Every row gives one point. Two turns around zero, p and q, are shown by what they do to some points. Where does a point land after both, in the order given? Backwards means that the second turn is done in reverse. Each puzzle has new turns, and all numbers are rounded.

Turn p:
-0.027  0.093 =>  0.066 -0.071
 0.296 -0.107 => -0.312 -0.038
-0.269  0.014 => 0.246 0.109
Turn q:
-0.089 -0.364 => 0.363 0.093
0.119 0.181 => -0.216  0.020
-0.063  0.219 => -0.163 -0.159
 0.033 -0.035 => 0.015 0.046
Where do these land?
q, then p: -0.157  0.149 => -0.043  0.212
p, then q:  0.150 -0.299 => -0.049 -0.331
q, then p backwards: 0.008 0.149 =>  0.149 -0.005

Turn p:
0.002 0.161 0.324 0.033 => 0.227 0.248 0.089 0.107
-0.275  0.099 -0.161 -0.160 => -0.219 -0.120  0.134  0.238
-0.046  0.028 -0.153  0.316 =>  0.027 -0.099 -0.321  0.113
 0.294 -0.349  0.039 -0.017 =>  0.111 -0.086 -0.009 -0.436
 0.135 -0.003 -0.172  0.025 => -0.136 -0.003 -0.135 -0.108
-0.109  0.065  0.123 -0.197 => -0.010  0.061  0.242  0.087
Turn q:
-0.112  0.295 -0.308 -0.019 => -0.083 -0.224 -0.303 -0.215
 0.186 -0.048  0.105  0.012 => 0.089 0.066 0.016 0.188
-0.008 -0.053 -0.017  0.139 => -0.121  0.080 -0.011  0.036
-0.235  0.188  0.245 -0.109 =>  0.223  0.136  0.028 -0.306
 0.168 -0.382 -0.024 -0.024 => -0.107 -0.058  0.270  0.296
Where do these land?
p, then q: -0.051  0.048 -0.526  0.073 => -0.412 -0.123  0.174 -0.268
q, then p backwards: 0.225 0.036 0.238 0.021 => -0.072  0.173  0.230  0.146
q, then p: -0.112 -0.005  0.137 -0.219 =>  0.058  0.152  0.132 -0.188
q, then p:  0.051 -0.233  0.163  0.060 =>  0.192  0.169 -0.046  0.139
p, then q: -0.113  0.155 -0.012  0.065 => -0.136  0.095 -0.117 -0.002

Turn p:
-0.327  0.273 -0.214 -0.132 -0.196  0.128 => -0.015  0.008  0.286 -0.218 -0.411 -0.023
-0.021 -0.216 -0.134  0.201  0.107 -0.003 =>  0.053  0.046  0.026 -0.156  0.265  0.129
 0.135 -0.257 -0.256 -0.077 -0.206  0.186 =>  0.417  0.111  0.068  0.010 -0.019  0.204
 0.219  0.128 -0.105  0.032 -0.070 -0.076 =>  0.006  0.223  0.077  0.166  0.008 -0.062
 0.119  0.183  0.137  0.044  0.427 -0.109 => -0.235  0.078 -0.233 -0.033  0.180 -0.337
-0.038  0.067  0.276  0.065  0.045  0.026 => -0.122 -0.224 -0.029  0.079  0.048 -0.121
-0.087 -0.177  0.296 -0.132 -0.107 -0.152 => -0.105 -0.242 -0.194  0.151 -0.071  0.209
Turn q:
 0.046 -0.093 -0.398 -0.002  0.019 -0.024 => -0.226  0.309 -0.032 -0.067 -0.130 -0.031
 0.134  0.079  0.361  0.246 -0.057 -0.220 =>  0.053 -0.298 -0.285  0.127  0.269  0.072
-0.053  0.131  0.345  0.164 -0.210 -0.110 =>  0.073 -0.332 -0.097  0.262  0.163 -0.045
 0.105 -0.053 -0.324 -0.295  0.163 -0.065 => -0.238  0.239  0.175 -0.285 -0.044  0.097
 0.016 -0.130  0.015  0.113  0.164  0.255 =>  0.276  0.143 -0.090 -0.079 -0.104  0.005
 0.053  0.130 -0.111 -0.105  0.114  0.015 => -0.070  0.053  0.091 -0.063 -0.067  0.179
 0.110  0.087 -0.280 -0.200 -0.093  0.104 => -0.148  0.264  0.233  0.050 -0.023  0.092
-0.098 -0.270  0.049 -0.105 -0.020  0.144 =>  0.167  0.075  0.099 -0.121  0.006 -0.243
-0.312  0.118  0.343  0.185 -0.080 -0.100 =>  0.111 -0.454 -0.097  0.176 -0.070 -0.125
Where do these land?
p, then q: -0.022 -0.273  0.012  0.092 -0.011  0.135 =>  0.149  0.182 -0.003 -0.187  0.072  0.080
p, then q: -0.082  0.013 -0.022  0.185  0.197  0.130 => -0.049 -0.104  0.076 -0.274  0.046  0.029
p, then q:  0.278 -0.061 -0.152 -0.276  0.048 -0.091 => -0.184  0.159 -0.031  0.248 -0.067  0.254
q, then p: -0.275  0.074  0.102  0.274 -0.026 -0.342 =>  0.072  0.083  0.071 -0.196  0.101  0.467
q, then p backwards:  0.103  0.074 -0.228 -0.010 -0.178  0.237 =>  0.228  0.120 -0.177  0.015 -0.182 -0.158
p, then q:  0.255  0.145  0.013 -0.182 -0.128  0.016 => -0.125 -0.005 -0.214  0.259  0.066  0.055
p, then q: -0.244 -0.054  0.391  0.240  0.176 -0.190 =>  0.075 -0.023 -0.010 -0.336 -0.327 -0.338
p, then q backwards: -0.013  0.081 -0.116 -0.323 -0.078  0.105 => -0.198 -0.037 -0.108  0.134  0.166  0.209

Turn p:
-0.059  0.133 -0.066 -0.087 -0.183 -0.338 -0.197 -0.243 -0.056 => -0.074 -0.060 -0.290 -0.371 -0.028  0.024  0.060  0.073 -0.202
 0.242 -0.437  0.066 -0.136 -0.076  0.060 -0.121 -0.009 -0.158 => -0.148  0.257 -0.064  0.088 -0.128 -0.206  0.315  0.124  0.220
-0.135  0.139  0.103  0.070  0.050  0.213  0.060 -0.012 -0.151 =>  0.126  0.080 -0.042  0.106  0.227  0.138 -0.079 -0.111  0.054
 0.021  0.011  0.135 -0.076 -0.036 -0.134  0.067 -0.263 -0.107 => -0.245  0.038 -0.163 -0.097  0.104  0.049  0.079 -0.093 -0.056
-0.020 -0.180 -0.246  0.038 -0.061 -0.040  0.159  0.027 -0.122 => -0.001 -0.198 -0.062 -0.013  0.016 -0.202  0.036 -0.002  0.235
-0.068 -0.020  0.148 -0.154 -0.063  0.104 -0.149  0.741  0.083 =>  0.319  0.334  0.504 -0.149 -0.163  0.011 -0.180  0.195  0.238
-0.164 -0.010 -0.124 -0.054  0.016  0.106  0.024 -0.123  0.256 =>  0.039 -0.237  0.011  0.077 -0.126  0.233  0.065  0.000 -0.004
-0.072  0.096 -0.034  0.302 -0.113  0.137 -0.148  0.424  0.327 =>  0.495 -0.022  0.373  0.014 -0.189 -0.046 -0.063 -0.054 -0.133
 0.104 -0.150 -0.171 -0.164 -0.117 -0.228 -0.058 -0.180 -0.125 => -0.199 -0.079 -0.228 -0.177 -0.055 -0.147  0.155  0.162  0.050
 0.029  0.168  0.133  0.246  0.595  0.140  0.135 -0.205 -0.129 => -0.144  0.062 -0.188  0.497  0.165  0.056 -0.388 -0.220 -0.149
 0.183  0.123 -0.114 -0.122 -0.045  0.152  0.125 -0.141  0.067 => -0.103 -0.159  0.065  0.120  0.185  0.057  0.129  0.162 -0.083
-0.062  0.127  0.170  0.138  0.033 -0.171  0.103 -0.016  0.116 => -0.065 -0.017  0.084 -0.093 -0.008  0.035 -0.129 -0.236 -0.169
Turn q:
-0.225 -0.077  0.065  0.037  0.135 -0.169 -0.012 -0.046 -0.167 =>  0.075  0.227 -0.201  0.048 -0.061 -0.024 -0.027 -0.185  0.000
-0.063  0.101 -0.129 -0.192 -0.412  0.356 -0.020  0.177 -0.044 =>  0.107 -0.332  0.250  0.219  0.126  0.136 -0.341  0.091 -0.081
 0.108 -0.150 -0.034 -0.210 -0.126  0.083 -0.082 -0.336 -0.129 => -0.330 -0.112  0.011 -0.088  0.113  0.005 -0.208 -0.229 -0.022
 0.101  0.131 -0.037  0.139  0.204 -0.136  0.023 -0.024 -0.121 =>  0.035  0.057 -0.232 -0.107  0.005 -0.137  0.084  0.088  0.144
 0.049 -0.126 -0.137  0.092  0.027  0.233 -0.077  0.094 -0.100 =>  0.050 -0.123 -0.005 -0.016  0.023 -0.197 -0.107  0.063 -0.229
 0.027 -0.111  0.431  0.022  0.093 -0.124 -0.019  0.165  0.892 => -0.025  0.225  0.516 -0.172 -0.359  0.392  0.617  0.133 -0.138
-0.018  0.098  0.373  0.116 -0.054 -0.093  0.014  0.122 -0.170 =>  0.193  0.178  0.092 -0.063 -0.222 -0.062 -0.137 -0.021  0.254
-0.044  0.061 -0.215  0.158 -0.040 -0.055 -0.118 -0.199 -0.131 => -0.089  0.128 -0.188 -0.030  0.248 -0.051 -0.140  0.083 -0.029
-0.046  0.081 -0.034 -0.123  0.154  0.250 -0.025 -0.117  0.268 =>  0.049 -0.182  0.040 -0.202  0.109  0.223  0.155 -0.046 -0.178
 0.058  0.060 -0.166 -0.053  0.122 -0.205 -0.046  0.144 -0.173 => -0.032 -0.039 -0.301  0.138 -0.107 -0.070  0.002  0.111  0.077
 0.053 -0.067 -0.117  0.015 -0.103 -0.140  0.363  0.020 -0.126 => -0.033 -0.027  0.019  0.273  0.126 -0.217  0.103 -0.089  0.203
Where do these land?
q, then p: -0.035  0.131 -0.122  0.187  0.208 -0.061  0.129  0.197  0.118 => -0.098 -0.131  0.242  0.040  0.121 -0.262 -0.106  0.037  0.040
p, then q: -0.143 -0.275 -0.062  0.029 -0.085  0.203 -0.088  0.028  0.126 => -0.080 -0.042  0.329  0.013  0.145 -0.095  0.120  0.076  0.084
q, then p:  0.046  0.166 -0.098  0.105 -0.348  0.204  0.003  0.076 -0.172 =>  0.063  0.306  0.031  0.077 -0.322 -0.107 -0.114  0.041 -0.119
q, then p:  0.013 -0.036 -0.155  0.054 -0.125  0.191  0.092 -0.317  0.117 => -0.176  0.133 -0.146  0.169 -0.062  0.159 -0.246 -0.065  0.104
p, then q: -0.181 -0.073 -0.123  0.091 -0.141  0.164  0.348 -0.017 -0.121 => -0.174  0.062  0.066 -0.173  0.020 -0.033  0.357 -0.137 -0.167
p, then q:  0.433 -0.288 -0.099  0.145  0.173 -0.182 -0.142  0.000 -0.312 => -0.015  0.360 -0.276  0.359  0.060  0.104  0.095  0.281  0.211
p, then q: -0.164  0.131  0.216  0.088  0.178 -0.276  0.027 -0.146  0.051 => -0.082 -0.013 -0.164 -0.082  0.179  0.138 -0.328 -0.129 -0.123
q, then p backwards:  0.085  0.118 -0.202 -0.303  0.099  0.027 -0.124  0.087  0.109 => -0.093  0.054 -0.217 -0.149  0.048  0.004  0.002 -0.296  0.168
p, then q: -0.099  0.141 -0.106  0.005  0.176 -0.139 -0.158  0.101 -0.016 => -0.120 -0.068 -0.059  0.030 -0.112  0.034 -0.216  0.182 -0.099
p, then q backwards: -0.058 -0.171  0.661 -0.153  0.207  0.058  0.070 -0.176  0.001 => -0.254 -0.240  0.172 -0.173 -0.158 -0.464 -0.082 -0.345  0.165
q, then p:  0.102  0.154  0.089 -0.248 -0.341 -0.190 -0.158  0.166  0.099 =>  0.409  0.126  0.221  0.049 -0.116  0.143  0.171 -0.143  0.010
